Each row is a point. Examples show where two turns around zero, p and q, send a point. Where does a point land after both, in the order given? Backwards means that the second turn is done in reverse. Each puzzle has new turns, and all numbers are rounded.
In the rows, 128 means zero.

Turn p:
[ 77 139] -> [ 80 148]
[179 126] -> [178 117]
[170 144] -> [172 136]
[ 86 104] -> [ 82 112]
Turn q:
[125  76] -> [101  83]
[ 73 163] -> [ 95 184]
[157  86] -> [135  77]
[133 149] -> [142 144]
[152 166] -> [167 151]
Where do these land?
q, then p: [160 146] -> [164 123]
p, then q: [164 117] -> [150  97]
q, then p backwards: [ 61 121] -> [ 62 141]

Turn p:
[149 200  88] -> [204 164 118]
[158 114 129] -> [135  99 114]
[119  97 117] -> [100 126 108]
[ 86 101 179] -> [ 73 122 173]
Turn q:
[149 134  52] -> [158  84  70]
[133 174 141] -> [104 160 102]
[149 108 165] -> [148 158 158]
[ 81  97 154] -> [102 111 181]
Where do these land?
p, then q: [ 97 175 146] -> [111 185 126]
q, then p backwards: [83 65 94] -> [176 115 196]
q, then p: [170 133 154] -> [177 128 138]
p, then q: [163 140 118] -> [166 126 120]

Turn p:
[111  97 140  81 114 163] -> [105  78 112  92 106 130]
[102 117  98 131 155 172] -> [132  82 122 128 168 152]
[112 172 154 132 159 136] -> [128 158 137  91 165 140]
[105 119 143 128 144 180] -> [129  91 143  94 145 156]
[107 114 144 146 121  97] -> [117 133 160 136 128  96]
[156 129 161 144 143 138] -> [163 141 147 106 116 137]
[155 167 108 132 162  33] -> [152 207  98 162 153  69]
[139 168 161 146  44 179] -> [ 84 152 160 118  75 207]
[165  69  43 112 110  54] -> [143 109  73 225  96  64]
Turn q:
[ 88 120 161 146  89 135] -> [120 105 131 136  84  83]
[158 146 127  57 147 155] -> [120 134 113  92 115 202]
[136 134  66 163 109 185] -> [191 139  86 180 122 138]
[114  94 134  84 100  80] -> [135  97 145  60 132 106]
[155  97  98 156 120 166] -> [176 108 128 171 136 146]
[139 130 163 163 113  77] -> [115 144 185 128 133  86]
[132  90 167 166 147 103] -> [102 100 175 152 153 104]
[101 214 109  89 199 122] -> [ 64 197  62 104 149 157]
Where do these land?
p, then q: [138  97 151 108 103 160] -> [156  89 133 107  98 127]
p, then q: [192 167 189  99  73 135] -> [169 165 101  92  38 133]
q, then p backwards: [124  94  85 188 102 159] -> [163  83  78 154 162 103]
q, then p: [ 79 105 100  81 138  74] -> [127 102  59 118 146  72]
q, then p backwards: [139 149 113 150 164 100] -> [106 169 117 145 143 105]
p, then q backwards: [150  92 146 109 119 122] -> [107 123 139 122  85 138]
p, then q: [129 201  95 101 179 115] -> [121 181  70 134 176 165]
p, then q: [ 72 119 146 186 146 159] -> [ 58  85 153 145 125 152]

Turn p:
[110 116 113 119 145 131 161 157] -> [120  92 153 138 108 136 128 149]
[124 106 124 126 138 158 107  31] -> [133 169 121  93 137 187  81  77]
[ 97 103 106 113 159 148  59 179] -> [ 59 141 120 117 136 130 104 200]
[106 175 126 153 175  94 148 173] -> [106 104 190 118 139  88 175 143]
[ 97 101 179 160  86 102 153 161] -> [118  92 124 205 153  95 122 107]
[106 104 132 112 131  78 139  78] -> [102  99 114 109 122 140 121  63]
[186 129 106 142  75 144 134 104] -> [199 137  83 125 141 145 135 127]
[148 191 127 113  96 141 138 166] -> [156 153 126 152 106 111 190 157]
[178 126 138 114 146 156 112 101] -> [160 166 120  96 110 122  97 128]
Turn q:
[119 159 156 120 125 189 147 134] -> [135 138 104 105 116 186 162 137]
[115 151 126 134 102  91 105  93] -> [ 87 107 142 124 100 120  96 110]
[133 174 129 129 174 108 153 161] -> [158 172 103 138 123 138 115  78]
[142 137 165 152 157 139  35 120] -> [ 86 167 158 185 118 169  95 169]
[117 140 170 122  84 158 201 101] -> [144  84 140  73 113 169 181 101]
[112 128 109 159 115 165 115 126] -> [112 124 108 142 101 125 157 157]
[115  48  91 152 109 116 154 129] -> [137  86 138 143 155  58 170 141]
[145 142 143 130  77  86  76 127] -> [ 78 146 177 105 106 110  93 135]
[162  69  73 107 152 115 153 127] -> [187 102 122 138 165  73 112 150]
[120 130 119  75 186 114 142 161] -> [157 154  89 130 186 133 100 103]
Where do these land?
q, then p backwards: [147 167 113 184 133 133  97 161] -> [131 157 170  74 118 166 117 139]
q, then p backwards: [100  82 106 104 162 134 125  85] -> [118  78 114 169  95 107 137 159]
p, then q: [124 171 187 140 155 149 131  82] -> [112 117 155 122  86 188  93  94]
p, then q: [148 132 106 145 121 185 161 172] -> [156 192 164 124 122 123 159 145]
p, then q: [167 133  85 106 119  88 166 113] -> [171  89 141  87 152 103 125 157]
p, then q: [110 108  90 181  91 167 180  87] -> [181 130 142 172 118 176 152 194]
p, then q: [118 154 156 112 133  87 116 186] -> [110 120 136 125 139  85 146  62]
q, then p: [102 110 136  81  98 110  78 130] -> [ 50 133 151 126 115 128 124 140]
p, then q backwards: [136  94 174  99 141  99  97 137] -> [104 151  77 127 113  88 102 130]

Turn p:
[121 138 174 140  96 116  98  71 167] -> [110 165  96 152  81 131  96 122 180]
[104  93 128 115 135 129  64  84 133] -> [129 122  68 145 146 150  76 138 151]
[169 120 146 107 123  64 142 162 175] -> [ 90 153 155  99  79 123 104 169  85]
[ 90 133 120 131 106 130 108 137  88] -> [118 111 133 173 165 120 126 117 134]
[ 61 112 125  86 111 133 100  31 113] -> [135  89  67 159 146 101  87 151 215]
[186 147 169 139 167  87 160 168 129] -> [118 124 174  90  68 129 122 100  71]
[149 174  69 154 148 156 153 167 120] -> [130 143 164  82 176 126 181  95 112]
[121 135 104 100 150 195 153 199 108] -> [130  86 134 118 164 150 213 133  90]
[149 120  93 136  99 183 144 125  63] -> [178 126 110 151 172  84 173 104 108]
[130 108 152 170 145  87 157 135 183] -> [141 160 177 110  82 164 100 150 133]
Turn q:
[153 174 153 130  99 103 156 132 164] -> [ 84 132 131 108  91 140 150  81 145]
[115  97 161  85 187 133  73 177 148] -> [ 93 109 111 121 148 181  82 198  92]
[107 156 123 148 121  82 186 151 135] -> [121  93 110 108  88 101 144  78 103]
[ 98 102  72 190 132 132  91 108 124] -> [158 113 123 190 145  87 172 165 121]
[ 78  84 158 151  80  72 111  85 131] -> [136 161 147 203  67 112 117 120  83]
[176 173 115  77 189 152 169 109 163] -> [ 64 134 125  53 179 100 112 118 163]
[163  83 156 114  92 188 120 130 128] -> [148 136 187 143 154 180 103 126 160]
[166  70 129  90 143 112 130 163  66] -> [177 103 132 101 106 138  55 167 152]
[ 83 119  98 100 144 117 115 130 125] -> [131 124  85 149 147 112 102 136 103]
[138 172 155 167 111 154 171 117  70] -> [182 153 152  74 118 127 174  92 126]
[130 176  88 156 110 163  87 107 154] -> [115 149 106 158 166 130 196 128 160]
Where do these land?
p, then q: [ 95 105 164 183 169 190 196 117  91] -> [112 128 241 114 122 128 120 115 192]
q, then p: [157 151 112 106 132  86 126 177 133] -> [127 147 106 136 167 130 137 189 136]
p, then q: [127 130 134 178  83 185 150 139 139] -> [113 123 159  81 124 108 176  82 144]
q, then p: [158 116 151  75 141  71 127  77  61] -> [ 21 167 105 135 142  99 122 116 111]
q, then p: [140 156 167  63 171  96  95  98 115] -> [ 42 108 123 134 183 124 155 120 137]
p, then q backwards: [ 78 114 100 150 113 142 161 131 157] -> [171 113 125 151 124 173  90 117 116]
p, then q: [125 151 130 147 124  88  79 143 126] -> [134 168 110 143 144 129 154 151  89]
q, then p backwards: [177 119 154 108 163  89 154  54 143] -> [151 174 117 125  94  46 151 108 162]
p, then q: [ 90 117 137 148  80 160 157 143 160] -> [111  88 157 100 125 145 173  89 120]
q, then p: [ 97 136  55 180  92 176 106 163 155] -> [229 144 169  80 120 152 126 135 127]
p, then q: [140 159  78 101 102 144 106 151 150] -> [123 111  83  94 146  98 119 113  86]
p, then q: [154  81 153  96 166 108  81 143 107] -> [199 133 109 158 147 134 116 171 150]
